Each row is a point. The window is the flat piece filled in between its corners: a triangle in 3 columns, a solid with four corners in 4, and so on. A path goes straight from each point to the next, and from the last back to the first. After which points does the path pass through the window?
In the rows, zero is written as 128.

Window (3 x 3)
[[193 178 127]
 [141  58  99]
 [117 159 123]]
Path:
(1): [122 124 158]
(2): [122 173  85]
(3): [148 186  87]
(4): [145 180 183]
(5): [130 111 146]
(6): [161  76  68]
(7): [173 127  83]
(8): [159 138 151]
(9): [136  74 123]
(10): [153  65  54]
(11): [180 158  98]
(12): [208 209 190]
(13): [160 126 137]
(14): [208 118  72]
(15): [165 221  83]
(16): [164 125 157]
Through the window after points: 1, 5, 7, 9, 11, 15

Window (4 x 4)
[[155  96  36 170]
 [156  96 169  75]
 [102 116 189 140]
 [ 84 136 183  89]]
Path:
(1): [129  69 139 118]
(2): [ 95 161 136 113]
(3): [212 144  42 162]
(4): [122  77  56 163]
(5): [120  52 148 108]
(6): [154 157 183  63]
(7): [167 144 134 212]
(8): [ 96  66 169  87]
(9): [103  69 179 146]
(10): [116 155 114 157]
(11): [132 146 156 141]
(12): [ 23  97 147 107]
(13): [113  39 105 114]
(14): [196 135 163  99]
(15): [110 172 152 112]
(16): [ 79  53 153 158]
Through the window after points: 1, 3, 5

Window (6 x 6)
[[220  81 139  10  83 153]
 [122 174 125 149 156 176]
 [165 201 125 124 161 129]
 [ 94  75 109 171 122  97]
 [136 184 145 113 207 147]
 [ 88  91 156 133  81 105]]
Path:
(1): [144 179 113  46 105 118]
(2): [122 127 129  90 100 109]
(3): [217  62 182  92 121 196]
(4): [194 111 142 116 137 153]
(5): [142 143 136  47 124 115]
(6): [ 47 146  75 127 193 116]
(7): [108 125 143 197 137 115]
(8): [154 139 237 154 143  70]
(9): [147 107  91  84 107 152]
(10): [116 107 121  88 130 137]
(11): [159 106 188 128 116 124]
(12): [229 200 197 133 149 130]
(13): [ 17 127  57 151 150 203]
(14): [144 191  44  81 171 135]
(15): [183 169 193 111 138 147]
(16): [191 111 154 137 166 157]
Through the window after points: 2, 8, 12, 16

Window (8 x 8)
[[ 76  97 141 159 147 184 198 152]
 [ 93 123 180 101 153 154  77 174]
 [234 193 140  54 165  46  97 114]
 [119  80 121 172  71 117 183  73]
 [110 105 136 166  99  14 181 100]
 [212 137 138 141 171  73  96 128]
 [ 36  66 125  91 191 151  95 155]
 [187  71 187 158 108  99 220  81]]
Path:
(1): [149 112 149 161 148 114 170  62]
(2): [155 111 139 145  77  73 171 132]
(3): [142 141 104 100 113 106 102 184]
(4): [104 116 153 101 186 117 115 114]
(5): [117 148 171  97 154 124 138  60]
(6): [196  72 128 134 122  51 100 204]
(7): [164  54 146 106 156  82 199 196]
(8): [ 91 147 172 151 120 153 101  86]
Through the window after points: 7

Window (8 x 8)
[[161 134 155 136 108  51 186 182]
 [127 197 101  66 139 105  94 104]
 [ 31  92 157 136 184 201  99  97]
 [ 81 174 115 156 131 138 149 125]
 [107 119  88 172 162 149  97  76]
 [138 135 121 153 118 159 104 167]
 [143 126  76 172  15  76 101 117]
 [248 139 156 117  24 188 166 113]]
Path:
(1): [103 105  93 138  98 154 143 154]
(2): [ 87 115  76 107 196 241 184 111]
(3): [146 161 195 153  85  65  64 148]
(4): [159 182 127 166  94 161  71  71]
(5): [ 65  24 103 109 116 104 173 193]
(6): [145  85  31 117 140 107 154 150]
(7): [117 149 120 151  62 112  93 105]
(8): [180 149 176 174 132  70 109 145]
(9): [148 150  71  94  70 153 160 123]
(10): [ 63 100  77 130  83 131 187  67]
(11): [144 152 192 146 169 128  65 186]
(12): [143 202 151 173 157 132  85 111]
Through the window after points: 6, 10, 12

Window (9 x 9)
[[ 75 127 192 183  78 180 106 172 171]
 [131  94  76 146 157  48 181 150 156]
 [ 90 161 118  91  82 107  53 125  77]
 [221 155 119 148 138  48 142  91 145]
 [177 100 115 118 184  87 161  97  82]
 [  7 105 151 210  45 124 131 106 163]
 [106  74 196 149  11  66 192  90 245]
 [126 181 154 113 145 158 107  98 183]
 [153 107 135 132 145 116  64  98 160]]
Path:
(1): [ 98 126 113 170  79 150 155 117 129]
(2): [148  83 121 129  66 120 113  86 189]
(3): [ 69 111 186 173  71  84 154 113 187]
(4): [ 97 142 207 142 127  94 127 113 195]
(5): [132 127 113 133  94 134 136 110 172]
(6): [161 134 130 152 103 145 114 109 152]
(7): [ 98 141 175 115 116  53 104 101 146]
(8): [ 87 121 178 164 128  57 131  87 158]
(9): [ 60  98 109 180  59 155 141 125 135]
(10): [ 97 134  50 132 101 168 118 146 151]
(11): [110 133 174 151 130  99  84 106 118]
(12): [135 151 142 119 143  63 109 120 105]
(13): [179 120 102 145  92 119 115  87 161]
(14): [112 111  80 220  62 145 101  74 163]
(15): [106 125 171 130 126  64 161 124 138]
(16): [ 98 120 161 114 114  37 105 113 150]
Through the window after points: 2, 4, 8, 12, 14

Window (11 x 11)
[[101 132 107  91 141 143 121 170 151 146 213]
 [162 101 114 117 178  95 138 200 131  79 115]
 [160  86  71 139 122 112 143 168 147 192 107]
 [125 144 164 130  64 141  62 153 155 147 185]
 [114 238 175 166 168 143 147  97  68 139 190]
 [150  33  97 107 185 118 142  95 148 125  83]
 [154 101  64 146 126 195  99 160 129 114 140]
 [120 196 169  84 172 165  82 171  90 158 151]
 [127 128  26 100 213  38 144  96  91  82  37]
 [ 35 158 159 160 176 158 120 167  19 110 147]
 [196  61  31  99 204  31 124 118  54 111 101]]
Path:
(1): [ 64 170 127  29 148 147 164 197  51 116  96]
(2): [ 83 154 158  68 112 211 159 134  53  82 173]
(3): [136 130  87 121 181  89  85 178 174 180 175]
(4): [165 118 102 224 186 146  70 154 124 166 106]
(5): [146 101  85  80 136 110 133 154 107  95 142]
(6): [ 77 126 123  88 116 146 186 164  68  45 140]
(7): [152 153 121 123 181 111  91 148 120 152 127]
(8): [100 125 114 170 206 151  73 142 110 134 176]
(9): [134 164 142  92 108 117 151 147 110 128 144]
(10): [135 128 132  56  85 140 145 163  74 137  83]
(11): [126 160 119 192 238 126 105 111 145 152 204]
(12): [109 168 121 113 166 116  64 161 113 155 149]
(13): [161 118 156  98 153 209 190 155  65 119 120]
(14): [164  83 114  86 107 114 163  58  15  97  76]
(15): [124 147  88 127 237 106  76 215 183 164 186]
(16): [147 130 121 223 153 120  74  86 126 160 195]
Through the window after points: 2, 4, 6, 8, 10, 12, 14

Window (12 x 12)
[[ 32 140  97 128  69  58 105 104 148 111 199  86]
 [106  96 101 191 146 131 180 128 101 146 107  91]
 [ 26 126  96  98 113 195 197 105 156  65  94  69]
 [191 128 187 140 136 143  91  85  11 151  36 156]
 [101 111 170 101 152 152 199  70 194 122 112  47]
 [120 184 103 150 144 145 150 113 145  62 154  67]
 [141 100 134 107 131 234 231  70 106 113 153 130]
 [176  88 195 155 107 109 100 178 105 106  78 176]
 [ 44 102  61  82 193 105 114 132 124  83 195  85]
 [ 79  72  51 117  92 111  75 119 131  68 196   7]
 [202 142 227 127 106 182  63 219  19 227  89 140]
 [165 127 107 132 115 160  64 132 133 181  92 149]]
Path:
(1): [ 75 129 122 151 136 162  98  98 148  87 165 110]
(2): [ 87 110  67  76 115 123 232 137  88 150  81  40]
(3): [179 208 119  74  84 119 150  98 118 131 126 149]
(4): [ 76  53 111 155 158 175  86 143 116 131 115  82]
(5): [ 91  69 140 187 105 146  83 135 103  91 143 133]
(6): [154 148 136  68 136 135 146 129  92 178  84  96]
(7): [134 151 104  74  68  93 193 117 100 150 108  77]
(8): [103 113 130 130 151 177 114 114 119 128 128  96]
(9): [105 135 154 160 144 141 110 130 118 122 131  90]
(10): [103 111  88  80  69 108 135 128 112 119 104 118]
(11): [185 184 145  10  68 168  93 197  67 167  87  94]
(12): [123  95 182 198 146 156 115 118  71 151 109 136]
Through the window after points: 3, 11

Window (12 x 12)
[[ 49 126 163  95 168 150  65 165 131 119  78 121]
 [ 42  93 141 158 131 132  98 151  70 132  74 167]
 [176 130 184  68 164 141 162  82  76 155 181 183]
 [189 186 202 142 128 119 154  36  99 173 140 132]
 [157 156 177 120 229  89 181 105  48 158 172 123]
 [133 118  68 166 111 150 107   8 113 184 162  82]
 [ 60  94 134 157 162 210 123 142 121  85  49 128]
 [168 173  50 165 140 182  87   7  87 224 104 127]
 [227 134 114 151 152 113  89  24  85 143 137 130]
 [124 163  71 120  97 150 119  87  78 123  90 105]
 [ 67  93 129 113 161 117 147 167 157 129  46 158]
 [ 94 133  77 185 118 179  88 174 138 139 106 133]]
Path:
(1): [141 116 147 153 133 138 121 115  74 151 101 130]
(2): [128  78 129 149 147 201 168 168  77 116  61 107]
(3): [ 62 136 130 144 157 162  85 101 133 113  90 145]
(4): [104 152 119 165 141 172  92  54 156  92 121 148]
(5): [118 114 148 127 156 126 126 144  89 178  98 136]
(6): [218  97  90 116 114 132 148  96  68 147 104  23]
(7): [108 179 180 143 165 133 131  72 112 164 133 193]
(8): [ 89 169  78 147 142 151  73  64 140 127 120 144]
(9): [150  98 115 155 112 169 150 136  57 176  89  99]
(10): [124  86 148 108 126 147 138 111  91 164 100 124]
(11): [155 189 127 129 199 125 133  80 118 126 152 158]
(12): [112 187 110 102 179 149 120  98 146 110 112 146]
Through the window after points: 2, 6, 8

Window (14 x 14)
[[ 91 177 207 149 169 131 198 120 110 138  88 131 132 105]
 [ 63 138 160 205  54 180 152 139  77 114 110 157 147 229]
 [142 147 194 125 179 126 102 151  82 133  93 144 127 173]
 [ 53 193 157 147 180 182 125 186 117 124 104 133 171 184]
 [122  88 151 156 132 120 153 177 119 120  61 125  62 117]
 [168  81 176 116 127 188 147 148  83 175 101  75 125 114]
 [144  92 168  88  63  95 212 220  52  98 124 114 178 117]
 [107 149 148 187 104 120 117  99 141 201 188 110 102 214]
 [ 62 145 172 123 102 162  93  87 158 168 174 208 124  97]
 [170 140  87 129 135 128  78 144  89  88 195  74 174 114]
 [ 97  80 187 183 161 155  82 146 142 114 157 157 126 145]
 [128 127 191 104 144 146 102 132 170  90  78  98 187 109]
 [ 84   7  91  85 197 207 145  84 130 111  74  79 145 111]
 [181 147 129 200 124 124 147 138 192 127 122 193 125 144]]
Path:
(1): [121 111 152  90  85 226 128 134 168  65 170 122 124 161]
(2): [122 111 149 201 200  71 143 136  69 199  56 114 141 145]
(3): [108 101 155 172 150 121  85 175  90 151  69 156 166 132]
(4): [117 128 152 123 110 173 144 117 144 115 163 106 123 162]
(5): [125 142 169 136 101 167 153 139 145  89 129 137  95 157]
(6): [ 93  89 173 154 188 126  99 127 118 188  86 155 187 120]
(7): [ 93 159 166 208 137 113  84 134 108 173 150 161 210 122]
(8): [110 126 152 122 129 150 168 144 120 103 111 117 119 157]
Through the window after points: none

Window (14 x 14)
[[165  87  26 150 207  74 198  83 164  99 175 167 115 138]
 [159 164 130  94  80  89 109 120  72 147  70  94  54  73]
 [171 208 169  96 136  75  66 164 154 141  85  57 110 146]
 [112 161 158 118 156 135 123 153  49 173 176 144 126 168]
 [152  97 204 153 135 114  77 172 121 160  91 122  76 111]
 [198  69  33 126 161 141 154 130 143 109 179  70 188 117]
 [142 103 100 138 148 124 221  93 192  99 235 106 127  94]
 [146 215 199 160 145 150  93 108  93 160   7  92  98  84]
 [153 122 178  76 126  91 112  48 122 180  73 124 134 111]
 [152 156 171  82 148 156  92 183 105  64 144 181 144 121]
 [118  64  35  87 150 148 226 142 186  92 149 101 138 184]
 [ 70  83  41 127 167  87 134 113 174  85 159  79 160  93]
 [138  80  62 174  98 106 178  92 149  56 193 129 168 187]
 [142  77 117 127 185  73 221 172 112  44 178  96 185 136]]
Path:
(1): [209 127 110 127  81  61 149 175 135 162  49 113 130  85]
(2): [167 173 162 179 123 110 131 154 159 153 113 173 149  79]
(3): [118  77  89  75 159  89 132  89  83  79 149  54 114 144]
(4): [132 111 105 111 170 123 145 111 113 111 158  99 127 151]
(5): [158 119  90 130 139 127 162 158 131 138 152 135 152 131]
(6): [142 108  80 141 115  97 153 150 151 137 119 171 162  94]
(7): [147 148 174 123 185 117 103 108 100 104 142  69  87 136]
(8): [163 149 106 141 146 126 120 118 118  91 151  91  84 163]
(9): [119  48 185 110 121  65 145 177 173 180  77 172 212  57]
(10): [147 126  80 151 113 101 182 144 156  95 182 133 185 124]
(11): [144  47  88 133 173 130 120  44 104  88 137  92  74 210]
(12): [163 162 135  96 175 127 133 143 136  89 137  83 108 146]
(13): [106  78  97 146  64  69  87 154 140 164 117 168 205  95]
(14): [ 78  73  97 131  96  86 226 159 117 159 125 171 186 116]
(15): [191 128  96 127 198 131  99  80 169  72 168  33  78 161]
(16): [ 85 129 158  97 169 154  99  78  89 102 172 100  66 136]
Through the window after points: 4, 8, 10, 12, 16

Window (14 x 14)
[[218 116 135 109 128 131  88 138 177  37 130  93 200 159]
 [ 99 104 116  89 143 174 188 109  93 144 112 200  87 103]
 [ 69 138 155 160 124 164 145 100 130 116  70 151  94  85]
 [159 144 135  91 120 106 127 181 112 113  99  26 160 152]
 [155 112 144  95 180 134  81 149 142 116 145  41  91 131]
 [154 110  77 136 126  98  84 134 180 127 130  88 179 157]
 [150  89 176 140 138 151 107 171  90 162 149  80 148  98]
 [162 134  66 177 118  98 136 136 136  26 150 129 134 126]
 [ 65 186 144 136 137 103 204  89 154 106 154 216 116  67]
 [ 99 117 163 118 202 158 109 111  55 147 125  53 159 148]
 [128  68 147  98  88 129 103 127 127  87 163  52 144 169]
 [151 217 111 171  90 133 171  58 144 113 147 181 100 118]
 [ 70 151 166 125 128 109 132 105  77 132 109 249  68 114]
 [113 128 185 172 172 118 200 114 123 154 109 135  92 155]]
Path:
(1): [133  96 146 119 142 107 125 109 113 132 126 128 137 128]
(2): [140 101 118 114 158  79 145  97 126  86 134 128 139  62]
(3): [157 164 107 180  96 177 105 175 136  79 139 109 130 220]
(4): [ 78 194  99 147  69 177 117 147 155 122  97 142  94 172]
(5): [153  89 149 129 183  87 150 108  97 103 143 110 127  86]
(6): [149 126 146 125 145 110 137  93 122 133 116 111 122 110]
(7): [ 74 137 157 133 118 191 128 169 123 123 130 163 114 148]
(8): [138 139 151 133 134 150 133 160 119 114 153  72 135 141]
Through the window after points: 2

Window (14 x 14)
[[162  83 121 137 161 104  81 142 106 109 129 155 182 194]
 [148  76 215 131 113 114  98 167  90 111  62 151  67 141]
 [130 114  81 132 143 189 128  97  27 124  77 202 173 118]
 [ 96 169 135 163 189  65 232 156 143 118 158 128  79 156]
 [ 65  68 142 136 109 104  81 144 173 123  80 173  80 165]
 [ 97 130 158 175  74 136  55 109  50 130  95 181 213 147]
 [ 89 100 174 138 179  56 119 208 194 101  45  85  86 103]
 [110 185 144  93 172 109 195 110 217 131 180  58  79 123]
 [ 91  40 174 160 201  65 119 121 127 132 120 105  70  94]
 [123 144  76 159  99 153 158 179 132 121 217 128 151 115]
 [122 198 118  81 176  64 194 140 138  90 205 177 105  75]
 [132 182  82  97 132  18 208 127 168 156 151  75  51  97]
 [ 80 157  95  80 136 134 120 150  13 103 161 145 152 159]
 [120 171 121 138 130 161  44 162  56 197 108 199 132 141]]
Path:
(1): [121  94 203  78 116  78 141 165  85 204 139 115 113 135]
(2): [ 95 142  99 135 138 111 123 133 130  92 120 145 103 139]
(3): [128 180 157 197  80  74  56 154  89  46  83 158  84 125]
(4): [ 97  35 136  80 211 138 176 132 124 201 142 132 125 139]
(5): [ 86 114 164  92 114 122 223 126  90 219  99 133 155 179]
(6): [131 151 113 152 186  85  32 138 120  31 139 165  74  76]
(7): [108 123 158 139 143 109  78 140 101  83  89 110  86 137]
(8): [138 111 150 101 154  79 195 170 132 205 120 198 126 131]
Through the window after points: 1, 3

Window (14 x 14)
[[ 44 163 118 162 211 153 161 140 146 185  60 120 131 139]
 [145 126 118 109 156 158 138 151 106 141 221 138  81 177]
 [ 60 107 125  57 167 202 227 139 102 151  80 107 175 135]
 [182 249  95 163 103  86  82 123 117  73 143  26  10  61]
 [147 110 132 121  74  68 116 120 128 104 212  82 113 241]
 [ 17 142  73 111 183 114 180 181 142 109  63 145  83  78]
 [102 137  78  82 176 126 118 221 123 145 130  72 151 159]
 [108 111 130 102 108 199  91 183 141 113  95 110  98 153]
 [103  95 125  79  94 122 130 158 100 220 146 120 117 150]
 [226 152 109 119  93  75 143 151 105 133 153 156 114 216]
 [ 68 107 111 143 213 146 118 129  76 110  58 117 137  46]
 [ 73 103  54 140 102 187 163 170 106 161 143 131 179 160]
 [213  51 100 181 147  99 210 127 102 154 129  74  41 181]
 [235 126 183 173  59  56 163 196 145 131 246 103 111 195]]
Path:
(1): [145 136 142 126 126 140 161 194  51 101 122  93 137 182]
(2): [ 96 144 120 136 153 153 140 183  82 131 126 132  57 145]
(3): [114 130 111 128 158 134 150 129 149 160 142 108 142 167]
(4): [121 107  84  94 157 143 130 147 164 158 143 110 120 116]
(5): [100 131 178 120 101 151 224 159  35 128 129 109 143 215]
(6): [ 86 126 118 106 116 153 168 183  75 167 141  93 111 166]
(7): [165  79 112 149 183 123 136 108 219  87 108 173 179 143]
(8): [154 147  65 133 195 135 172 146 185 161 126  85 125 123]
(9): [101 117 127 122 117 130 145 174  97 138 124 110  90 179]
(10): [ 79 120 119 138 152 153 153 188  78 153  95 136 133 143]
(11): [129 132  68  91 141 149 198 110 182 142 144  87 118 124]
(12): [126 111 111 103 118 111 164 116 173 165 173 121 115 161]
Through the window after points: 2, 4, 12

Window (14 x 14)
[[148 129 142 132 133   7  96 113  56 119 173 171 185 100]
 [ 68  49 102 115  85 142 136 162 145 139 145 130 139 184]
 [119 150 154 226  97 206 127 118 155 153  94 118 135 104]
 [ 83 177 145  60 161 120  86 172  97 147 181 144  99  50]
 [135  83 180 162 151 112 213 153 147 165 156  48 145 147]
 [125 182 154  90  73 107 171 149 136 177 110 122 164 190]
 [171 199 123  91 112 106 106  86 129 189 203  73 147 144]
 [168 143 176  94 152 139  76 141 162  70 152  68  76 148]
 [131  98 141 100 104 130 188 138 133 117 101 125 144  68]
 [ 86 208  82 109 105 108 140 136 164 100 140 135  99 177]
 [174 187  78 128 140 155  96 144 113 127 177 195 124 135]
 [139 158 132 136 165 145 155 102  59 156 114 127  99  95]
 [ 87 102 193 170 112 141 198  89 145 132 162 121 179 180]
 [ 70  82 180 122  14 177 155 202 141 115 160 105  71 107]]
Path:
(1): [139 125 151 138 130 140 177 100 151 163 154 125 118 111]
(2): [122 133 139 123 119 115 145 165 105 126 129  84 147 135]
(3): [138 161 132 103  98 148 133 162 114  75 125 112 157 119]
(4): [120 132 148 120 142 114 125 129 135 188 158 124  89  99]
(5): [134 146 151 133 128  94 120 106 151 156 131 120 103 138]
(6): [ 65 170 106  98  64 158 181 174  96  95 179  99 191 136]
(7): [141 173 121 129 129 135 147 140  97 119 128  91 153 128]
(8): [138 149 146 120 123 112 121  96 117 178 167 131 114 121]
(9): [140 120 151  99 160  96 125 119 140 150 163 147 120  97]
(10): [ 38 217 141 104  86 180 111 227  64 122 157  71 114 104]
(11): [145 156 130 156 103 170 156 156 116 105  74 100 176 115]
(12): [100 145 153 162 127 145 118 101 137 174 167 142  78 115]
(13): [170 121 132 138  93  56 148 100 207 193 161 153 110 139]
(14): [ 60 165 157  84 146 195  98 201  55  75 160  94 140 102]
(15): [113 127 127 154 143 142 135 131 105 100 175 105 171 125]
(16): [130 132 186 129 100  85 143 108 138 149 134 145 129 148]
Through the window after points: 1, 7, 9, 11, 15

Window (14 x 14)
[[139 135  58 155 107  80 122 197 158 180 185  85 136 169]
 [ 87  95 181 249  53  56  98 112 153 139  57  80  99 124]
 [135 122  77 145 105 118  96  71 123  80 160 153 115 106]
 [135 103 153 153 127  87  90 150 101  81 102 105 165 198]
 [149 123  80 159 104 122 105 146 123  10  97 135  81  75]
 [184 108  70 118 170 149  47  76 198 121 146  85 117  53]
 [165  84 171 129 117 131  91 182  87 128 146 142  69 178]
 [128 114 192 124  47 162 163 152 185 123 100 138 142 162]
 [ 91  94  97 127 177 136  78 110 179  97 201 155 182  49]
 [ 18  85  87 117 127 153 122 127 160 217 190  46 129 119]
 [163 149 143 123  78  46 188 174 107 110  96 121 136 121]
 [187 191 118 136 165 121 171 162 154 172  56 221 208 152]
 [150 120  99 166  83 151  92 161  64 142 149 143 163  87]
 [110 139 113 206  94 155 234 126 141 136 164 107 158  72]]
Path:
(1): [ 86 147 162 124 130 143 110 156 150  84 144 101 105 109]
(2): [126 151 173 164  78 106  99 125 151 154 117  94 110 111]
(3): [140  84  89 166 132 113 123 142 146 116 115 136 141 137]
(4): [164  26  72 184 160 118 140 124 169 102  99  70 159 123]
(5): [115 175 139 127  87 124 121 143 141 113 141 158 109 116]
(6): [111 164 138 142 100 149 100  90 131  88 118 129 123 110]
(7): [170  56  96 142 129 106 174 203 156 166 117 150 162 117]
(8): [132  81 125 168  94 128 168 123 149 102 101 147 141 109]
(9): [126 165 167 141  73 111 115 164 150 153 133  85 129 146]
(10): [ 81 213 150 122  92 100 123 154  73  70 118  91  98 120]
(11): [152  41 117 176 124 116  96 138 158 136 122 124 148 155]
(12): [193  61  49 157 119  98  95 112 130 164 137 131 148 120]
Through the window after points: 2, 8, 10, 12

Window (14 x 14)
[[188 154 149 143 137 146 172 138 167  95  80 173 223 128]
 [128 240 119 151 156 108 100  92 184  81 151  99  86 121]
 [125 190 198 151 121 165 104  68 166 123 215 134 137 121]
 [212 169 121  53 122 108 137  95 176 180 114 148 217 125]
 [164 108 178 136  77  34 152 165 109 183  88  89 192 154]
 [115  21 121  86 133  36 185 160 106 144 137 119 151 207]
 [164 196 149 164 116 127  74  25 111  68 166 179  35  90]
 [207  62 118 104 109 112 144 157 102 116 136  47 173 157]
 [201  49 140 160 181  48 170 106 124 183 114  79 195 191]
 [176  28 194  80 180  42 101 177 127 139  96  92 183 165]
 [165 205 165 141 167 163 124 125 107 146 161 143  36 138]
 [119 212 146 135 142 164  67  53  84  98 123 128 108 185]
 [131 144 179 126 118 161 126  49 164 111 100  99  35 152]
 [ 86 166 121 161 152 166  84  73 119 150 135 124  86  60]]
Path:
(1): [155  64  92 137 104 121  75 102 158 129 181 120 109 206]
(2): [184 222 219 115 169  93 189 105 112 131  73 114 143  94]
(3): [192 145 178  95 148 104 117  74 115 118 128 118 168 110]
(4): [ 64 148 143 187  98 160 116 174 234 175 209 145 111 202]
(5): [168 118 130 168 132 108 114 134 144 140 120 112 127 157]
(6): [136 153 188  94 137 119 171 103 105 103 133 138 156 136]
(7): [126  99 152  92 152  45 223 140  53 151  92 100 137 119]
(8): [180  99 149 139 125  97 103 125 174 142 145 107 158 173]
(9): [183  90 155 164 135  90 103 112 160 161 127 121 177 173]
(10): [147 147 147  91 185  97 196 118  66 123 108  87 114 131]
(11): [ 88 124 218 134 160  65 164  70  35 179 167  71 185 101]
(12): [217 155 123 135  78 143  86 158 240 100 107 160 113 180]
Through the window after points: 3, 9, 11
